Each wall is flat, endless, passes through zero and stands at right angles to its row. A trip goes straight from one point to another. Which walls does it cross, in order?
In the rows, 128 means zero.

Walls:
(1): [107 108]
(2): [134 142]
(3): [ 97 120]
(4): [ 71 133]
(5): [117 150]
(6): [121 101]
(7): [87 50]
(8): [ 77 120]
Trips:
[103 148] to [158 170] -> 1, 3, 8, 4
[189  86] to [ 98 115] -> 1, 3, 8, 4, 5
[ 95 157] to [139 164] -> 1, 3, 8, 4

Walls:
(1): [196 156  97 161 125 147]
(2): [122 144 192 119 229 155]
(3): [ 84 136 158  91 119 124]
(4): [107 115  57  93 134 149]
(5): [182 110 145 160 112  99]
(6): [150 121  95  81  92 163]
(7): [128 133 119 129 137 173]
(8): [146 194 171 116 166 117]
Trips:
[191 156 111 120 136 171] to [155  95  57 124 126  79] -> 2, 8, 7
[ 83 122 142 130 121  92] to [131 147 124  49 119 109] -> 8, 4, 6
[ 91  98  89 132 109 132] to [133  74 136 182 141 150] -> 3, 6, 5, 1, 4, 2

Walls:
(1): [128 151 143 121 165 174 150 113 123]
(2): [150 142 181 167 118 119  91 156 125]
(3): [114 108 127  82 156 152  52 142  80]
(4): [181 143  95 154 159 138  97 134 125]
(5): [136  77 189 104 123  68 151 154 180]
(6): [145 194 169 194 115 172 150 124 158]
(7): [150 158  97 186 121 142 117 113 124]
(8): [129 100 113 134 147 113  90 132 136]
(9): [126  63 162  75 127 128 133 137 122]
Trips:
[182 104  98 141 126 152  95 148 116] to [149 136 114 105  92 129  74 142  88] -> 9
[ 89  95 146 145 126 166 140 156  74] to [103 139 148 118 108 141 151 134 111] -> 6, 2, 3

Walls:
(1): [109 125 120 142 166 167  72 109 128  77  93 164 162 155]
(2): [152 143 107 122 117 131 104 125 140 135 133 157 147 121]
(3): [112 110 165 119 104  84 148 146  89 130 111 165 125 155]
(4): [108 119 125 155 172 184  96  74  67 157 106  72 113 179]
(5): [106  93  86 167 103  65 121 131 134 143  97  91 166 120]
(6): [117 143 161 112 136 179 155 102  80 179  80  80 136 151]
(7): [187 146 143 112  67 227  85 118 141 133  96 124 124  85]
(8): [ 92  83 178 138  70 180 150 116 106 190  83 115 148  85]
(9): [168  93  95  64  99 163  83 132 179 157  64  97 101 106]
Trips:
[115 150 166 155 128 117  79 125 169  90 219 117  75 125] to [120 130  93 160 109 164 116  88 164 112 107 157 164 170] -> 1, 2, 7, 4, 5, 9
[147 207 117 117 130 127 180 148 163 124 113 118 117 166] to [ 83  74 113 140 150 147 170 176 129  91 133 125  83 153] -> 2, 3, 6, 4, 1

Walls:
(1): [138 127 142  71 115 147 104 109 136 119 154 100 131 156 165 142 121 188
 102 119 145 139 152 163]
(2): [122 152 115 161 129 140 116 157 114 134 123 177  66  79 137  74 161 175
 124 157 163  59 114 110]
(3): [129 136  93 159 175 164  98 128 175 165  66 122  90 153 144 134 138 123
  89 112 138 147 128 174]
(4): [148 160 199 164  88 129 160 176 198 160 116 108 117 146 143 146 147 153
 104 108 129 101 107  84]
(5): [181 119 205 165 153 112  77 136 138 131 102 200 140 126 104 156 145 134
 123 107 111 150 154 126]
(6): [159  86  82 141 217 143 113 195 178 173 110 130 137 178 143 133 143 151
  74 147 119 157 140 136]
(7): [165 151 132 195 192  98 127  92 179 138 130 117 107  61  93 120 169 126
 122  62  96 144 112 134]
(8): [118 181 123 109 175 158 103  87 142 111 131 177 185 105 119 177 149 172
 100 143 164 147 172 113]
Trips:
[139 148 142  64  62 135  96 140 201 156 156 119 151 126  79 120 119  84
 145  96 148  97  97 122] to [157 127  93 115 128 122 156 135  78  93 111 147 126 134 100  92  39 125
 116 159 133  83 158  86] -> 1, 2, 4
[149 176 172 131 140 134 139 102 117 166 143 143 191 135 176 139 120  94
 104 163 106 138 107  95] to [133 104 133 151 197 159 193  86 111 142 160 154  69 149 158  86 144 140
 149 105  93  95  79  95] -> 7, 6, 2, 8, 5, 3
[ 84 199 102  76 102 128 169 170 149 160 130 149  94 137 146  91 133 100
  67 102 118  44 140 151] to [145  90 128 136 119 115 142  93 139  78  63  78  67 135 123 152 105 159
 126 155 180 145  67 113] -> none
[145 115 117 121 116 151  72 112  87 157 124 186 111 149 164 125  81 146
 200 101 148 126  51  88] to [ 66  93 115 132 108 145 152 107 140 169 121  89 124  95 123 168 156 176
  85 119  90 128 173  91] -> 1, 5, 4, 8, 3, 6, 7, 2

Walls:
(1): [109 173  78 103  80 148 132 142 101 113  98 129  94  93  95 177  79 171
 126 120  90 105 172 152 118 107 114 156 116 114 180 121 141  78 173  88
  58 128  91 153  95  65 120 120 152 104 131 116]
(2): [ 77 147 144 142 154 138 147 132 116 125 149 109  94 161 122 124 129 114
 161  87 121 103 156 111 144 130 178 124 157  79 128 135 111 107 156 118
 214 156 123 166 124 128 168  88 139 102 107 116]
(3): [ 76 119 103 114 129  79  78  74 114  91 174 100 166 105 107  73 130 128
 137 132  91 112 108 154 140  96  85 124  57  46 165 164 170 136 140  27
 136 143 137 130 117 162 107 143 100 129 169 108]
(4): [183 135 126 126 144 108 164 158 127  93 113 186 161 152 138  47 146 114
 105  87 103 115 135  76  89 164 182  85 124  83 139 146 104  98 144 128
 124  92 155  83 123 105 166 158 112  97 114  92]
(5): [159 136  76 132 147 117 142 116 121 163 110 127 111 109 128 124 140  90
 171 134 140 116 127 152 123 164 101 100 114 154 139 179  55 183 137  58
 149  83 139 114  94 117 132 186 114 106 145 159]
(6): [ 98 165 146 109  73 157 146  69 122 145 112 169 132 135  98 117  71  98
  96 132 146 178  77 168 127 123 150 111 151 142 154 158  80 133 152 123
 143 154  99 160 103 144 135 154 127 105 186 117]
(7): [106 134 125 129 173 115 169  93 116 108 146 115 139  80  99 117 104 151
 111 156 128 132 118  74 185  95 138 122 111 172  83 115 130 159 131  56
 173 148 114 120  80 183 128 112 157 113 113 110]
(8): [143 165 179 114 136 195 152 152 165 104 122 152 149 180 122  97 118 122
 115 124 129 204 120 104 174 118 164 152 119 160  56 140 184 110 121 171
 158 105 113 170 145 138 133 139 142 146 128 155]
(9): [120 116 182 165 189 121 143 144  74 115 147  96 125 150 144 129  95 187
 175 162 130  73 150 129 161 114 166 146 131 136 106 142 150  82 190 134
 166 133 119 131 109 109 103 132 145  81 186 132]
(10): [127 137 136 171 145 145 113 133 181 148 132  98 143 155 149 133 156 156
 111 113  97 122  77 153 126 152 127 122 116 119 107 134 116  97 154 249
 104 118 138 156 146 112 132 181  94 136 108 143]
Trips:
[151 136  76  58 131 165  77 161 111 122 205 114 114  61 127  77 132 124
 135 114 110 113 138 130 147 143 145  72 107 165 143 122 149 143 142  99
 155 154 113 142 152 155 162  80 118 114 118 142] to [141 125 145 130 109 170 153 107 135 143  69 105 119 100  94 146  80 109
 111  89 145  82 162 169  96 148 123 136 186 124  56 125 143 139 129 129
 106 157  94 124  77 118 158 169  76 119 124  81] -> 6, 3, 7, 10
[151 114 171  88 134 154 109 123  88  82 115 135 123  79 108  86  82 134
 172 115 136  83 116 119 122 143 149 163  57 149 139  78 161  86 158  89
 160 115 136 183  97 173 119 119 157 145 111 153] to [118 149 170 129 127 122 106 143 126 138 155 164 136 112 126 134  83 197
 131 136  98 173 142 110 125 132 132 168 159 102 182 113  83 160 202 156
  99 159 127 111 150 144 148 181 147 119  52  84] -> 4, 6, 8, 10, 3, 7

Walls:
(1): [ 99  85  59 146 125 144 122 106 153 170 154 146 165 164 134 125 143  96
 114 141 103 129 102  96 139 166 174 131 120 148 178 150 161 165 116 165
 161 140 129  97 228 104 149 121 162 194  43 113]
(2): [183 182 137 178 147 110 131 113 160 117 126 110 192 110 151  93 190 127
 133 160 137 151  66  67 113 124 124  78 126  86 135 105  80 165 200 122
 193 220 179 130  74  91 108  70 123 146 100 109]
(3): [158 152 133  97 110 141 212 178  92 135 101  70 106  86 145 147 139  79
 106 109 166 149 148 116 183  66 135 129  87 158 160 148  41 101 138 157
  74 181 190 162 152 110  93 135 125  95  84 193]
(4): [160 101 102 127  46 133 120 124 167 180 105 105 130 132 112 122 144  97
 150 148  39 114 191 169 178 110 108 143  78  94 114 100 150 121 109 125
  98  79 194 167 158 143 117 116 147 142 114  66]
(5): [133 139 108 118 127 144 181 102 155 148 177 150 159  66  99 144 207 104
 138 152 149 121 132 112  92 144  95 152 129 125 155 136 138 161  90 113
 138 163 124 158 156 154 119 131 137 112 113 146]
(6): [107  77 155 170 142 130 120 172  42  89 140 133 160  88  80  70 131 102
  85 116 177 123 117 171 105 172 100 109 130 161 122  95 116 176  91 168
 118 146 141 140 152 181 184  75 136 143 107 189]
Trips:
[137 177 141  78 116 114 174 168  93 100 155 117 126 138 123  76 145 106
 135 130  95 154 111 222 112 120 100 114 180 143 139 148 131 172 118  76
 178  81 107 118  93 102 117  78 136 166 132 137] to [153 113 158 133 119 130 142 133 127 116 118  63 178 145 131 184 153 118
 124 141 116 144 139 139  95  92 176  92  93 179 107 113  78 145 107 119
 148 110 142 221 150 168 122  83 118 137 149  93] -> 4, 3
[147 139 143 102 102 169  65 102 132 133  87 137 119 126 114 120 120  82
 149 120 113  92  97 128 108 116 120 109 125 137 109 135 118 120 125 164
  77 125 109  81 156 121 101 136 108 144 130 162] to [144  93 104 167  95 183  99 131 123 160  98 143 126 133 126 150 150  96
 123 124 145  67 134 137 162  99  87  99 141 160 100 159 151 164 160 138
  87 164 169 193  78 118 166 159 162 101 132 172] -> 6, 1, 5
[186 191 129 154 152 138  88 127 100 169 100 127 113  65 115 127 188 153
 113 158 118 235 130 110 156 170 124 132 165 124 115 126 136 104 130 128
 204 104 146 140 119 117  90 169 119 150 165 128] to [ 92 138 128 193 126  50 166  90 185  68 165  62 148 182 187  89 149 110
 103 106 110 120 134 100  76 103 148 150 142 159 137 143 131 133 140  50
 169 182 120 106 115 141 123  99  94 160 101 145] -> 1

Walls:
(1): [150 132 114 103 233  83 133 136  88 103 156 125 139 189 154 122 196 143
 190 140 167 135  53 176 124 186 113 128 115 164 176 127 165 191 173 110
 115 138 152 129 108 147 135 169 176 106 242 135]
(2): [191 146 105  56  97 130 115 155 172  84 100 143  53 142  56  65 178 105
  82 101 150 117  93 152  99 145 175 102 128 111 129 140  94 109 200 113
 109 160 121 114 137 115 157 118 182 150 137 181]
(3): [111 146 119 147 158  93 116 116 147 167 135 126 175  96  61  96  83 125
 134  93 130 101  96 100 130  41 113 146 146 140 150 153 132 176 129  91
 158 155 117 104 143 126 125 103  99 156 137 112]
(4): [146  87  83 115 196 155 121  95 145 145 166 134  94 120  56 136  67  64
 134 104 102 127 136 110  95 119 120 158 141 178 115  93 103 126 133 190
 167 131 160 160 111 140 188 204  97 144 137 116]
(5): [117 189 125 114 144 160 123 113 101  58 175 116 107 132 129 127 142  98
 149 184 122 102 132  76  94 140 123  92  88 124 172  96 187  95 148  99
  91 146 160  85 122 156 125  72 181 120  39  81]
(6): [120 103  81  80 140  84 133  95 121 152 127 141 156  94 207 193 115 163
  47 154 156 158 112 167 111 130 137 230 139 143 178 116 164 116 147 147
 134 106 186 143 110 139 163  89 163  96 123 126]
(7): [142 132 185 123 127 105 119  57 119 174  80 109 126  72 166 160 154 156
 147 161  79 136 115 142 123  88 131 138 139 146 101 104 129 119 139 101
 151 127  94 113 123 111  80 194  65 189 162 141]
(8): [153 118  85  91 193  96 146 147  92 172 116  78  72  86 100 153 146 157
 106 110 109 155 105  66 103 127  88 190 129 129 107 120 152  92 182  59
 123 139  88 159 152  94 160 146  95 145 115  96]
Trips:
[163 138 103 128 101 156 166 107 140 149 149 138  70 138  93 167 118 177
 118  80  80  92 137 164 121 199 188 156 115  95  90 186 106 133 136  92
 133 151 170 147 166 112  90 143 147 121 104 102] to [110 157 110 191 157 146 154  74 170  79 110 136 108 166 139  75  76  79
  84 105  95 108 141 135 180 140 113  81 171  95  71 143 127  77 219  91
  94 184 157 112 106 140 149 112 110  94 116 158] -> 5, 8
[160 124 130 157  97 152 177 120 183 163 136 162  75 164 127 141 151 107
 144 124 131  99 139 156 150 191 108 149 131 249 102 186 100 183 129  63
 169  99 137 144 209 176 109 121 122 129 140 124] to [141  72 184 112 147 149  90 144 110 149 172 142 139 106 106 111 106 146
 110 116 139 130 101 169 106  76 155 119 179 133 157  97 109 180 110 185
  77 144 165 128 140 100  87  76 155  87 154 132] -> 3, 6
[106 116 145 102 134  82 152 120 127 113 143 129 105 129 187 207 108  79
 134 132  87 145 149 139 195 107 163 121 136 132  94 176 146 128 163 110
 129 132 145 107  95  97 119  63 116  81 115  90] to [148 149 137  56  78 142 102 108 120 103 118 116 132 136  94 174 148 125
  63 156 125 111 115  50 145  97  96 108 167 116 162 175 125 147 160  95
  75 137 199 171 168 131 127  64 115 106 111 163] -> 8, 7, 2, 3

Walls:
(1): [150 115 112 120 125 164 121 174 142  94 240 106 101 112 183 137 139 117
  75 129 142 161  56 154 125 164 161 156  66  86 131  67  88 176 194 122
 104 114 136 141 174 161 153  54  72 158 114 182]
(2): [148 167 162 119  92 163 128  82  95 162 106 130 162 138 148 136  97 136
 124  76 123 140 107 110 137 123 141 169 115 122 141 101 180 187  88  76
 167  59 164  83 192  98 150 108 100 159  60 162]
(3): [ 82 160  92 132  84 113  70 124 140  95 113 107  85  70  67  92 111 183
 104 145 131  87 169 138 133 141 146  84 135  78 142 114 148 176 172  99
 148  80 146 115 175 128 176 122 105 148 101 200]
(4): [135 122 110  99 163 108 135 124 173  89 158 184 119  97 116 167 113 173
 154 154 121 142 120 149 136  98  58 136 141 123 151 106 193 147 122 115
 135 133 174 170 163 147  78 104 150 149 119 130]
(5): [178  89 126 152 143  74 110 106 111 148  77 150 160 121  85 152 101 136
 196 142 106 101 132 171 141 155  98 133  64 112 100 206  98 128 103 118
 121 159 108  29 142 113 127 144 186 136 128 151]
(6): [128  62 160 122  58 122  87  69 112 191 123  76  96  91 125 115 125  78
  48 114 146 120 184 112  61 119 184  58  68 137 113 101  46 117 164 130
 163 123  78 124  92 150 128 141 118 112 150 150]
(7): [130 130 100 118  91 120 152  69 124 148  75 102 135 140  90 127 102 124
  69 121  67 159 119 145  94  73 100 168  27 110 128 103  65  37 145  83
 114 139 112 121 152  95 158 130  96 136  98 147]
(8): [119 125 135 112 126 118 188  85 144 151  79 130 131  91 126 117 149 168
 101 135 163 127  96  81 142 158 120  77 171  97 206  68 142  97 137 167
 116 128 160 159 158 121 171 140 153 167  77 143]
(9): [148 110 147 111 114 126 139 123 113 164 112 113 143 170 129 136 122 166
 161  62 115 151 119  62 117 127 156 148 154 129  85 132 141 146 155 157
 112 151 158  91 148 165 182 149 141 142 152 123]
(10): [135 118 119 144 123  97 164 182 181 125 165 116 144  84 102 115 141 188
 138 139 136  67 106 128 130 146 128 104 140 136 107 145 187 146 127 124
 150 133  86 135  99 187 127 118 118 128 157 134]
(11): [ 80 213 136 138 106 163 111  79  78 182 117 195 138 181 186 160  74 150
 182 180 136 127 127 164  65 121 134  78 165 117 147 136 139 109 146  54
 131  96 199 103 112 160  82  40  99 139 119  84]
Trips:
[104 134 119  94 108 156 151 101 160  92 119  88  82 120 168  97 143 181
 136 146  97 134  95 144 186 137 102 155 180 144 166 150 133 122 153 144
  74  83 108 128 157 112  93 128 142 158 164 181] to [165 172  90 139 138 186 133 128 125 128 169 150 160 100 126  97 123 118
  93 156 209 123 119 180 109  89 224 113  93 170 165 136 159 109  92 112
  97  76 130 105 145 150 126 168 164  96 107  77] -> 2, 11, 4, 3, 8, 6
[184 156  96 108 112 119 139 140 107 151 164  71 100 101  79 142 124 188
 116 152  96  79 130 137 127 140 145  63 108 159 120 150 133 177 112 162
 133 169 137 100  94 111  93 148 152 191 167 170] to [107 103 161 104 124  95 169  98 122  93 117  82 101  98 112 164  95 126
 177 117 126  91 129 184 163 154  90 147 118 139 103  92  73 118 140  70
 122 126 160  84 104 108 148 160 118 100 170 135] -> 4, 7, 9, 10
[ 82 119  88 168 141  89 114 158 112  91 140 135 127 139 134 155 127 143
 114 156 106 145 162 141 131 158 124 141 145 102 120 165 113  95 119 197
  98 135  66 130  49 140 153 139 110 133 136  84] to [120  91 152 161 192  31  94 114  86 160 147 120 151 149 156 127  54 141
 181 168 144  82 140 100 123  97 186 138 122 104  81 186 175  94  91 134
  92 113 100 163 136 150 206  72 141  94 168 150] -> 9, 11
[ 88 131 130 132  78 129 167 120 123 130 138 111  50 100 116 147 189 154
 142 160 159 136  87  88 152 120 179  98 102 149 161 129 151 133 103  90
 152 129 176 158 134 113 116 138 154 120 117  95] to [ 59 141 159 133 159  75 131 120  70 154 137 107 120 140 139 165 118 118
 165 163 131 114 155 129 111 149 120 107 154 170 125 126 130 124 131 110
  87 160  88  87 104 181 165 124 125 133 129  96] -> 2, 4, 9, 3, 5, 8
